Each row of a before or after table is a point. The points were changed in one or more steps. Then noise was added and the rows were shuffled. The steps act on how far a point lies along the listed directions, d1 being the first. What was done? A step turns or swaps two directions, mirrors them in a line or flattens them onto one, adds a multiple of one to another, or multiplies one. Angles are multiples of 10 degrees, from the lower direction toward the higher: turns from -170 to 170, lines from 10 to 170 but not 90. Use the fewest steps. Two steps may share a direction if one is a turn and the other turns, adds or multiplies; they go together, in the order done. Otherwise the lowest direction goes first.
In the rows, zero is written as 128.

Directions:
(1): [187 145]
(2): [145  69]
Before, 11 rows:
[[ 87  98]
 [ 59 147]
 [152 196]
 [159 101]
 [114  79]
 [141 194]
 [ 33 110]
 [ 75  90]
 [173 104]
 [109 111]
 [ 97 129]]
After (11 x 2):
[[ 87  85]
 [133 191]
 [160 164]
 [ 79 173]
 [ 86  70]
 [127 174]
 [170 100]
 [134 155]
 [105 159]
 [165 114]
 [100 222]]
Steps: swap d1 and d2

Directions:
(1): [187  86 148]
(2): [ 91 106 190]
(3): [157 186 166]
Before (12 x 3):
[[ 89  79  94]
 [ 67  78  76]
 [113 184 175]
 [152  99  92]
 [148  78 131]
 [105 185 168]
 [110 172 201]
 [140  96 100]
 [ 87  98 109]
 [139 200 162]
 [135 181 169]
 [ 83  67 109]]
After, 12 rows:
[[ 94  54 108]
 [134 170 139]
 [142 159 211]
 [122 138 181]
 [127 165 185]
 [121  55 105]
 [104 155 198]
 [139  69  77]
 [134  57 118]
 [131  76  96]
 [ 98 172 127]
 [136 181 130]]
Steps: turn d2 and d3 by -150 degrees; turn d1 and d2 by -160 degrees

Directions:
(1): [ 79 113 146 118  48 172]
(2): [117  98 151  41 131  82]
Before, 13 rows:
[[174 150 104 147 163 104]
 [178 141 138 131 153 104]
 [ 86  96 132  98 108 121]
 [ 93  99 124 125  90 138]
 [156 118 159  41 153  22]
 [ 80 120 143  88  80 125]
 [ 97 113 126 138  61 161]
 [ 85  84 168   7 114  91]
 [134 112 146  35 137 102]
 [153  87 140  33 167  91]
 [138  98 159  94 138 103]
 [130 107 174  55  94 117]
 [182 140 117 147 185 125]]
After:
[[115 151 119 163  79 202]
 [132 166 103 191 141 141]
 [152 159 136 187 101 184]
 [119 127 102 185 136 146]
 [118 114 139  75  87 113]
 [106 114 129 155  57 220]
 [136 127  98 173 154 121]
 [121 113 148 159  98 161]
 [131 120 161  99  85 129]
 [100 159 112 229  93 218]
 [ 88 144 152 172   8 178]
 [121  98 158  59 100 132]
 [170 139  96 168 173 108]]
Steps: turn d1 and d2 by -140 degrees

Directions:
(1): [120  55 115 119  37 124 109  80 109]
(2): [ 58 135  32 163 149 104 128 120 104]
(3): [ 65 161 159 170 100 208  88 127 148]
(4): [158 151  91  83 132 126  19 142 132]
Before:
[[149 156 158 114 175 146  99 160 155]
 [115 128 125 122 133  96 116 121 120]
 [104 115 130 160 159 102 201 131 112]
 [154  85 117  85 152  86 166 122 114]
 [159 165 200 104 154 166 121 151 169]
 [155 155 169 105 171 134 103 145 148]
 [ 99 106 108 153 117 114 151 101 102]
 [157 185 151 110 160 185 102 159 150]
 [ 88 136  82 137 161 105 122 122 116]]
After, 9 rows:
[[218  63  88  37 176   6 198 124  90]
 [110 161 184 158 115 223 145 133 149]
 [ 88 120  82 139 155  99 142 117 114]
 [124 125 123 118 148  91 128 123 121]
 [122 135 221 135 104 197 150 127 168]
 [122 124 185 146 137 160 144 139 147]
 [113 122  94 127 122 110 114 116 100]
 [124  86 105 130 139  70 194 120 103]
 [140 121 188 128 147 137 150 121 141]]
Steps: turn d1 and d4 by 60 degrees; multiply d1 by 0.4; multiply d3 by 2.5

Directions:
(1): [105 101 137  62 147 156 110 173 125  94  26]
(2): [130 120 111  89  93 183  91 174 164  68 207]
(3): [207  99 133 172  75 157 135 201  98 166 106]
(4): [117 183 173  77 122 164 128 126  25 149 156]
(5): [104 129 210 100  55 135 175 112 191 157 120]
(6): [ 97 193 163 172 170 110 168 216 145 101 136]
Before, 12 rows:
[[ 94 162 140 126 186 130 126 133  93 117 100]
 [166 129 176 202  91 124 175 141 167 201 128]
 [105 145 109 166 136 139 120 151 188  86 194]
 [165 101  99 126  87 152  74 117 185 126 185]
 [142 186 136 106 120 150 120 174  69 114 199]
 [127 132 185  97  70 159 151 157  91 160 136]
 [149  72 170 141  89 116 122 116 148 143  51]
 [122 105 118 115 139 133 117 138  63 140  85]
 [105 162 128  92 153 135 109 113  72 161  93]
 [151 136 157 124   7 171 141 125 133 150 194]
 [146 119 107 182 145 105 128 128 144 138 149]
 [129 117 126 133 159 120 134 178 147  88 114]]
After:
[[109 139 169  93 133 150 130 155 106 125 106]
 [ 95 150 142 133 176 127 134 125  78 143  50]
 [118 120 133 159  99 119 138 151 161 125 187]
 [151  60  73 153 121 109 112 114 148 130 125]
 [132 136 176 112 114 114 130  82 118 195  62]
 [156 118 144 125  86 144  88  96  80 131 192]
 [132 153 135 150 173 109 142 147  87 122 142]
 [141 111 100 159 153  78 143 160 185 112  58]
 [152  98 110  74 134 195  75 147  88 128 105]
 [117 144 120 163 155 132 123 160 160  93 162]
 [146  60  88 128  91 121 112  74 125 151  33]
 [121 135  99 149 114 129 115 142 200 125 168]]
Steps: turn d1 and d6 by -160 degrees; turn d5 and d6 by -120 degrees; turn d2 and d4 by -170 degrees; multiply d3 by 0.4

Directions:
(1): [ 66 132 119 121  98  43 114 117 188  99  54 110 182 156]
(2): [ 41 136  33 137 162 123  90 173 100 124 139 113  67 115]
(3): [147 105 167 128 142 135 167 244 132  82 104  51 122 127]
(4): [150 190  82 130  72 205 117 171 193 181  91 131 130 155]
(5): [137 189 146  67 146  47 168 152 142 194 173 121  87 163]
(6): [ 56 109 182  99  77 165 157 135 160  81 151 189  66 160]
Before (13 x 14):
[[151 142 146 126 134 130 162 153 150 141 140 103 122 134]
 [109 140  78 127 109 135  75  74 144 142 117 173 132 140]
 [114 121 106 116 161  97 131 112  83 119 146 129 108 112]
 [ 86 138  94 111 133  65 123 157 126 149 126 104 105 127]
 [188 149 166 126 129 132 163 115 142 166 120 121 147 139]
 [171 133 136 134 113 130 138 167 152 110 108  92 153 128]
 [ 98 119 129 114 159  54 146 122 115 138 134 105 126 107]
 [138 136 124 138 109 111 106  73 139 135 116 153 145 139]
 [103 138 117 100 152  78 157 152 126 109 134 118 106 125]
 [132  99  95 149 129 113  81  14 107 131 108 160 172 115]
 [147 131 167 108  94 131 162 175 161 131 116 119 138 158]
 [108 119 161 128 140 100 144 111 121 122 146 120 134 129]
 [138 126 100 147 107 151 106  86 132 124 122 168 160 121]]
After:
[[113 113 100 132 144 137 109 212 137  89  89  77 123 135]
 [161 128 156 117 117 124 161 186 148 111 118 112 146 135]
 [ 93 118  72 128 177 115 121 145  70 106 143 118  92  95]
 [182 116 177 138 119 112 136 143 149 106  93  92 158 138]
 [157 141 136 139 114 149 140  80 146 155 133 149 146 127]
 [ 75 120  52 134 156 113 102  99  97  98 126 144 115  99]
 [175  95 185 110 153  82 168 193 126  92 100  51 146 137]
 [250 138 219 130 100 147 169  54 160 163 108 145 203 140]
 [165 129 173 116  60 139 137  60 163 148 114 184 187 153]
 [173 165 156 104  88 101 142  85 169 149 135 158 157 151]
 [ 37 121  11 148 150  95  64 140  96 132 117 110  98  96]
 [124 102 164 142 136 117 140  99 116 114 139 126 148 117]
 [ 81 101  91 142 169  82 117 100  94 126 132 108 135  89]]
Steps: turn d1 and d4 by -10 degrees; multiply d2 by 2.5; turn d3 and d5 by 150 degrees; turn d5 and d6 by 40 degrees

Directions:
(1): [163 147 200 148 142 162  91 127 145 167 104 248 166  88  98 132 120 186]
(2): [114 113 162  75  55  87 101 188 167 152 113  74 179 104  41 107  85 121]
(3): [156 193  71 159  98 159 125 117 203  85 131 144  63 156  81  59  75 148]
(4): [ 75 151 181 160 152 105  59 203 103  83  91 132  96 112 194  63 101 100]
(5): [100 199  84 176 137 105 183 180 117  74  82 120 183  95 117 206 108 170]
(6): [167 190 175 175  97 149  82 109 160 170  66  55  91 140 136 186 183 105]
Before (11 x 18):
[[173 180 114 164 119 198 102  51 161 137 126 124  53 187 160 111 179 119]
 [202 116 105 117  99 189 146  82 201 176 170 139 134 168  32 104 120 159]
 [ 90  65 177  80 137  90 117 161 109 114 151 108 159 134 155 100 113 110]
 [119 138 105 155 163 110 165 115  79 119 129 115 152 145 187 192 151 124]
 [128 119  79 195 113 101 155 122 114 103 104  50 148 108 168 191 141 124]
 [156 102  33  91 101 124 187  75 190 130 203 120  87 190  56  64 118 120]
 [156 185 135 201 163 157 145 114 121 117  81 139 150 161 154 235 161 162]
 [105 151  39 110 122 102 205 174 177  63 122  98 163  97  70 117  60 147]
 [149 158  13 179 136 139 220  98 131  72 120 116  96 140 135 213 122 157]
 [120  86 141  80 145 120 109 145 138 128 141 118 104 128 115  53 102  80]
 [122 120  65  93  80  95 191 106 142 162 133  51 189 117  80 215 139 127]]
After:
[[155  85 104  65 105 137 131 111 201 137 160 108  95 135  81  34  91 100]
 [115  94  99 123 161 110 160 102  73 122 168 121 137 161 193 149 144 109]
 [115  97 212 103 124 100  87 151 122 145 114  75 146 137 161 137 148  99]
 [185 168  51 137  73 143 162  66 225 144 153  72  55 199  49 103 145 116]
 [112  57  59 151 130  94 170 119  98  87 160  93 149 111 165 126 113 125]
 [207 172  87 157  91 192 161  97 218 153 138 133 137 159  18 134 112 177]
 [149  83   7 122 133 151 205  64 132  84 185 139  54 171 137 120 105 131]
 [136 145 168 122 130 126  94 150 150 145  90  80 105 119 118 117 132  81]
 [121 113  87 143 187 140 179 122  93  81 157 193 166 160 152 157 111 170]
 [127  89  62  67  83 107 180  90 153 162 168  97 173 128  66 153 114 132]
 [123 214  39 184 138 163 179 107 138  59 116 134 112 157 149 151 135 161]]
Steps: add 0.3 times d2 to d1; add -0.3 times d4 to d3; multiply d5 by 0.7; turn d5 and d6 by -110 degrees

Directions:
(1): [104 181 134 153 139  80 106  62  94 190  98  87 165 129 153 157 192  71
 132 102 168  42 156 123]
(2): [105 159 141  97 150 134  78 204 195 141 140 140 109 117 152 228 141  40
 109 105 106 175 153 121]
(3): [135 124 141 111 129 158  84 119 160 143 118 152 180  77 128 134 146 207
 149   7 141 136 128 214]
(4): [190  92  94 152  55 154 195 109 136 186  89 114 139 170 128 186 153  96
 133 125 174 198  90 162]
(5): [113 181 102  93 133 134 108  70 145 165  35 144  33 121 191  95 118 155
 111 110 103 167  88  94]
Before:
[[104 159 133 112 145 127  86 109 148 127  91 141 131  80 162 103 120 176
  120  77 115 134 116 148]
 [108 175 160 121 157 105  98 106 132 132 100 132  93 118 142 102 147 113
  109 114 124  93 140  94]
 [111 118 119 143 132 105 159 126 120 104 160  93 119 150 121 104 146  85
  102 189 146 103 135  99]
 [165  85 116 143 107 116 175 124 111 114 161 121 176 119 104 121 160 149
  146 125 139 127 152 172]
 [155 160  98  99  88 146 155  92 150 180  22 149  15 171 179 108 120 162
  107 128 110 224  57 106]
 [107 183 103 103 118 122 127  63 133 214  19 123  53 142 207 169 183  90
  119  93 137 156  81 110]
 [126 127 123 161 128  88 135  82  80 147 129  92 167 166 111 110 161 107
  137 180 151  49 149 109]
 [152 154 106 123 118 136 129 116 154 156  79 117  82 163 151 162 118  90
  115 118 116 175 105 100]
 [129 122 149 122 130 139 135 130 118 129 138 140 117 132 121 128 152 138
  117 142 118 150 140 117]
 [127 129 101 123 129 123 141 137  95 133 119 117 138 132 121 134 139 102
  133 137 131 119 127 116]
 [132 123 129 128 117 112 165 100 101 125 143 104 111 165 101 115 103 123
  133 177 136  92 122 108]
 [ 94  94 141 132 150 108 133 175 107  86 182 126 130 136 107  86  94 111
  145 180 122 120 144  98]
 [119 118 143 137 132 106 149  82  90 118 147 116 118 156 109 107 130 102
  137 186 126 102 134 103]
 [126  94 130 129 149 125 135 180  99  94 183 113 119 148  88 132 110 110
  136 165 129 113 141 105]]
After:
[[ 90  90 148 127 162 114 108 158 106  80 186 138 162 103 104  52  97 177
  159 117 128 100 148 140]
 [ 80 183 135 103 163 113  84 146 151 117 105 132  87  97 174 131 110 100
   97 139  88 138 129  92]
 [161  90 118 125 115 125 152 156 146 135 167 129 175 113 114 183 169 101
  136 108 140 161 161 174]
 [173 143  86 112  74 159 172  79 158 197   8 153  29 180 177 122 134 170
  112 105 127 241  38 137]
 [119 120 148 126 138 125 113  69 111 125 144 136 156 107 106 108 143 168
  152  93 137 106 134 163]
 [102 175 160 126 168 100  90  89 117 121 106 139  97 108 138  75 137 134
  116 115 122  74 144  89]
 [130  82 127 135 157 130 127 153  90  84 180 120 142 127  81  98 108 169
  152 122 134  93 133 144]
 [134 125 152 127 130 140 135 125 119 129 135 142 121 133 116 127 153 146
  122 140 121 145 139 121]
 [133 117 140 114 126 136 130  98 126 139 136 119 151 128 100 128 115 178
  149  85 146  99 119 172]
 [134 119 102 124 124 128 139 130  97 138 115 121 150 120 119 130 140 128
  131 110 139 121 125 137]
 [128 161  88 124  93 126 167  33 112 219  11 110  51 163 202 144 185  99
  126 121 155 154  61 105]
 [120 129 131 145 131 111  91  95 117 159 121 115 208 123 113 134 178 158
  149  86 160  59 152 177]
 [127 107 123 137 122 129 144  93 123 108 153 106 163 117 108  76 154 174
  125 106 165  91 132 165]
 [172 128  95 152  95 140 165  74 121 160  65 105  91 176 143 123 120 130
  126 137 134 163  85 106]]
Steps: turn d2 and d3 by -110 degrees; multiply d4 by 1.6

Directions:
(1): [113 126 124 107 155 174 184 102 102 141 154  87  83 181 129 130 131 145
 113 151 237 126 113 143 118 134 103 120 102 157 127 139 167 199  66 182
 153 130 131 153 112 163 113  71 133 129 167  88]
(2): [119 163 131 196 103  72 132 108  97 123 161 167 161 149  87 148 116 121
 114 147  50 150 119 117  98 140  86 116 139 190 186 193 148 132  90 148
 152  66 116 146 124 123  84  87 186 105 133 127]
(3): [180 141 113 128 249  77 142 170 119  79  76 111 120 132 109  74 135 104
 125 102  82 126 107 166 194 159 102 110 104 130  92 138 150 117  76 132
 103 113 168 128 119 117 148  97 119 117 108  93]
Before (10 x 48):
[[120 125 121 128 130 120 131 120 126 140 140 122 123 144 115 139 124 137
  125 136 123 134 123 111 113 139 117 124 136 154 149 143 146 134 110 141
  134 103 122 132 136 149 113 104 140 122 135 131]
 [147 127 119 130 134 112 108 153 140 122 104 130 125 119 126 116 138 123
  138 124 111 124 121 132 141 124 131 124 126 116 120 122 115 118 141 109
  118 128 139 116 131 118 144 141 111 125 116 132]
 [136 138 114 138 130 121 119 133 122 138 130 150 141 127 117 134 120 116
  119 135 111 127 128 124 122 139 122 116 131 139 138 134 130 122 130 127
  129 109 127 124 121 116 125 114 148 120 124 127]
 [132 131 132 128 140 129 138 135 127 125 123 121 134 125 133 113 130 119
  140 135 144 125 127 129 141 133 138 120 129 114 112 110 119 127 131 122
  125 129 133 127 123 135 133 131 108 119 139 128]
 [142 134 125 143 127  84  87 143 142 101 113 156 162  92 113 123 115 118
  133 109  41 135 132 114 127 129 136 129 150 118 137 141 108  89 163 108
  104 109 118 114 130 100 125 149 141 121  97 146]
 [113 124 128 150  72 141 122 117 138 153 161 151 140 125 119 160 116 140
  136 138 114 134 139 117 101 114 141 140 136 144 155 131 129 120 165 126
  134 121 107 136 132 121 115 140 155 117 132 154]
 [136 116 128 122 121 126 112 130 135 137 118 127 138 119 131 122 133 139
  128 123 112 131 142 121 141 122 148 135 135 104 114 112 107 105 156 109
  115 131 128 113 133 115 139 157 130 136 116 137]
 [133 125 126 116 183 125 152 142 114 112 115 115 108 139 125 104 132 123
  122 120 137 120 115 138 150 144 110 125 109 140 105 135 150 138  99 153
  122 130 145 134 124 134 124  88 124 109 128 104]
 [152 154 131 181 143  66 105 155 131  95 117 159 171 105 101 112 133  98
  117 123   7 147 123 121 147 151 117 125 134 138 138 153 135  81 130 102
  112  98 130 126 139  99 128 136 147 114 100 133]
 [133 126 124 100 168 154 160 131 129 118 121  93  98 135 123  98 133 125
  126 112 183 125 118 154 153 135 128 128 103 126 100 120 153 133 121 133
  117 160 140 142 120 138 127 110 107 134 137  94]]
After:
[[136 141 135 169 104  94  93 148 144 110 123 159 172  92 116 125 136 105
  123 122  28 142 134 110 132 135 137 133 144 123 136 135 120  76 161  90
  111 115 118 119 145 102 136 163 137 121  99 149]
 [144 124 123 129 140  94  86 149 149  99 102 150 154  85 120 112 118 119
  134 102  50 131 135 121 137 128 144 129 147 102 122 127 104  85 171 102
   97 121 124 110 132  98 135 157 129 124  93 145]
 [146 138 120 110 199 136 168 137 121 104 112  89  97 141 111  86 134 119
  122 108 170 126 108 164 163 142 114 123  96 137  97 132 166 136  98 141
  118 147 152 149 117 136 126  89 115 129 133  81]
 [127 127 127 123 167 124 148 136 110 117 124 123 112 140 125 111 129 123
  121 125 133 121 117 132 140 140 110 125 114 144 113 141 149 138 103 154
  126 125 137 134 124 137 117  88 132 106 129 109]
 [100 119 125 135  75 135 122 104 130 157 160 133 131 135 121 162 121 149
  126 146 129 135 132  93  84 125 130 129 151 152 166 138 131 132 138 135
  144 108 105 132 140 148 104 120 144 125 141 152]
 [103 121 131 147  47 153 116 111 144 165 169 154 142 124 126 170 114 144
  141 142 123 133 145 109  90 105 151 146 141 135 159 127 123 115 181 120
  134 126 101 129 134 119 115 150 152 119 134 164]
 [125 134 115 135 101 132 112 127 127 149 140 156 146 124 121 148 121 122
  122 138 119 129 135 116 107 129 131 119 139 133 145 129 122 120 150 121
  132 114 120 123 123 117 121 129 147 123 126 140]
 [141 134 132 128 165 121 147 145 122 115 113 115 131 127 127 100 131 113
  138 132 137 129 123 139 155 141 133 114 123 117 105 115 128 129 117 127
  119 127 143 129 122 136 134 122 107 120 139 118]
 [157 117 120 115 171 113 121 144 133 118  96 113 130 125 125 100 135 132
  126 110 109 129 134 137 170 134 139 129 123 103  96 111 115 107 134 113
  103 128 141 116 126 116 148 146 123 134 108 119]
 [163 129 115 122 172 102 115 164 138 110  88 121 120 119 124  99 139 120
  137 115 110 122 115 146 162 131 127 121 118 113 104 123 124 116 125 111
  109 127 152 119 127 120 149 133 107 122 116 119]]
Steps: turn d1 and d2 by 20 degrees; add -1.5 times d2 to d3

Directions:
(1): [106 178 225 159 125 128 141 214 114  95 143 160 107 129 127 164 141 160
 205  94 127 198  96 114 122  83 105 114 154 171 114  67 183 122 119 123
 106 165 174 142  42 102 182 119 124 129   7  72  73 114 120 162 101 129
 148  70  79 117 152 195 156 105 189  60]
(2): [231 104  91 185 159 152 130 118  36 104 125 148 103 165  51 100 113  93
 184 126  48  79  96 197 141 126 152 146 121  24 134 129 191 141 193 119
 136 127 183  78  83 159 109 182  81 138  80 165 154  99 111  77  97  60
 130 114 118 150 169 172 121  98 121 178]
(3): [ 88 139  83 153 149 149  88 134  85  82 159 188  89 116 123 119 166 183
 131  30  98 156  71 111 151  98 118 128 230 156 161 201 109 145 118 125
 214  72 100  44 118 117 135  35 151  45 120 145 191 133 209 113 149 132
 161  72 141 119 151  93  94 149 111 151]
(4): [176 114 151  56  54 197 133  44 111 134  49 137  40 129 127  90 168 145
 189 157 111 133 216 137  55  54 112  98 192 206 103 159 179 195 167  69
 135 184  79 101 123 100 106 132 160 136 130 101 107 101 123 147  95  99
  96 164 117 120 113  83  97 135 147 152]
Before, 8 rows:
[[120 154 186 113 101 143 135 133 135 119 123 135 127 118 158 144 142 144
  155 134 158 167 153 108  94 105  91 124 150 180 109 104 131 145 131 124
  115 162 110 135 101 109 160 120 142 132  91  87  81 128 115 156 102 148
  124 128 113 105 105 140 124 130 163  99]
 [211 109  83 129 136 165 135  89  65 130 114 153  67 136  82  88 146 119
  161 128  87  89 140 173 121 119 143 133 166  99 130 171 159 148 158  99
  153 127 132  87 123 134  94 148 112 136 114 163 155 120 140  90 102  89
  126 121 124 126 145 120 104 115 111 170]
 [161 138 162 142 136 131 157 151 105 120 125 124 118 152 111 130 124 110
  171 135 108 130 115 141 119 107 121 141 104  97 111  82 192 105 154 124
   95 157 174 143  91 123 132 159 104 148  71 132 102 114  98 121  95 115
  120 114  83 127 132 192 135  91 146 123]
 [109 137 168 124 133 111 120 163 162 153 140 107 147 114 139 157 115 130
  125 144 158 141 136 125 120 156 121 118  92 122 114  95 126 115 105 137
  106 146 130 167 120 124 141 148 111 148 130 101  84 135  98 160 116 135
  120 120 123 124 114 140 148 121 137  98]
 [139 112  74 167 165 127 112 107 109 124 142 127 120 126  97 104 120 118
  105 126 116  90  97 138 151 150 146 142 142  85 151 141 108 123 136 150
  169  91 138  99 122 148 116 124 111 119 159 157 177 134 129 101 135 121
  132 130 143 147 161 105 112 124  94 184]
 [156  93  80 131 146 133 133 108 112 129 132 117 141 135 105 111 113 118
  103 141 103  82 142 141 133 149 143 153  89  77 133 144 107 125 148 111
  128 128 141  96 142 164 108 152 107 134 165 156 152 115 127 101 121 110
  129 154 147 133 131 128 126 123 110 160]
 [148 110  97 100  93 152 119  72 124 133  97 119  96 103 137 109 147 133
  115 137 125 122 171 137  92 114 137 122 168 181 118 171 109 139 142 115
  141 149  96 124 133 128  97 110 159 121 183 126 143 131 141 133 118 119
  113 152 149 119 126  67 111 152 114 175]
 [106 141 155 140 125 133 135 140 159 129 129 137 155 128 131 143 132 140
  119 128 155 153 134 121 134 121 112 107 127 166 112 115 114 119 107 117
  115 139 129 153 118 121 136 123 140 125 123 111  92 115 100 145 118 140
  136 125 106 117 127 137 127 130 132 103]]
After:
[[149 133 117 144 150 138 135 135  85 104 138 145 103 144 108 117 144 125
  154  93  92 126  92 139 130 103 120 145 149 103 133 127 172 110 153 122
  142 122 149  98 111 124 122 112 116 107  94 153 146 121 138 106 110 121
  132 104 101 124 137 159 114 109 128 148]
 [ 76 149 141 154 154 122  89 177 136 120 173 150 127 107 135 153 141 169
  124  71 134 169  85 113 147 140 114 119 157 137 141 142 113 123  95 138
  164 102 119 114 103 119 151  83 123  88 115 114 125 137 156 149 132 143
  148  75 131 115 132 126 125 134 127 107]
 [156 116 149 139 137 119 160 156 126 131 132 109 151 140 106 133  99 110
  139 161 119 106 146 140 124 140 138 146  58  89 110  80 145 109 147 113
   74 169 183 144 101 151 134 184  96 169 103 116  98 105  88 125  98 110
  125 144 117 130 135 183 158 101 149 114]
 [111 141 120 106 104 166  99  88 113 101 128 159 102 113 154 118 167 167
  127  87 137 156 145 103 106  94  92 126 213 188 136 182 106 166 136 119
  183 119  63  72 130 111 139  64 164  78 137 121 145 135 174 137 120 147
  133 116 142  99 107  85  86 153 125 148]
 [169 118 151  86  68 163 136  77 128 140  73 108  85 108 141 113 150 124
  153 173 130 135 205 143  67  94 130 115 154 203  93 131 145 144 158 102
   99 193 110 154 105 119 106 148 158 154 149  96  95 120 107 156  91 110
  103 163 127 117 122  85 126 142 141 149]
 [ 92 142 117 147 134 140 114 129 140 113 143 156 145 125 126 138 150 158
  110  93 144 153 119 116 149 119 112 110 164 171 129 157  91 122 108 117
  157 105 108 112 126 123 128  83 149  88 140 133 127 116 135 130 130 140
  149 108 124 111 127 110 109 146 113 122]
 [162 117 127 162 156 102 144 134 140 150 133  87 154 133  99 118  87  82
  117 193 140  86 122 146 142 170 150 143  62  65 121  65 131  98 135 158
   95 137 174 171 104 157 130 196  85 183 135 136 115 132  65 116 116 122
  113 156 121 153 150 153 146 103 118 146]
 [248 100 130 100 110 161 168  78  91 162  82 111  80 145  86  90 125  80
  171 208 107  73 197 182  92 124 143 123 104  93  98 113 187 148 176  90
   86 185 150 146 123 137  88 221  98 200 109 140  97 110  81 107  76  80
   92 164 112 131 125 143 130  98 134 153]]
Steps: turn d1 and d3 by 110 degrees; add -0.7 times d2 to d3; multiply d4 by 1.6
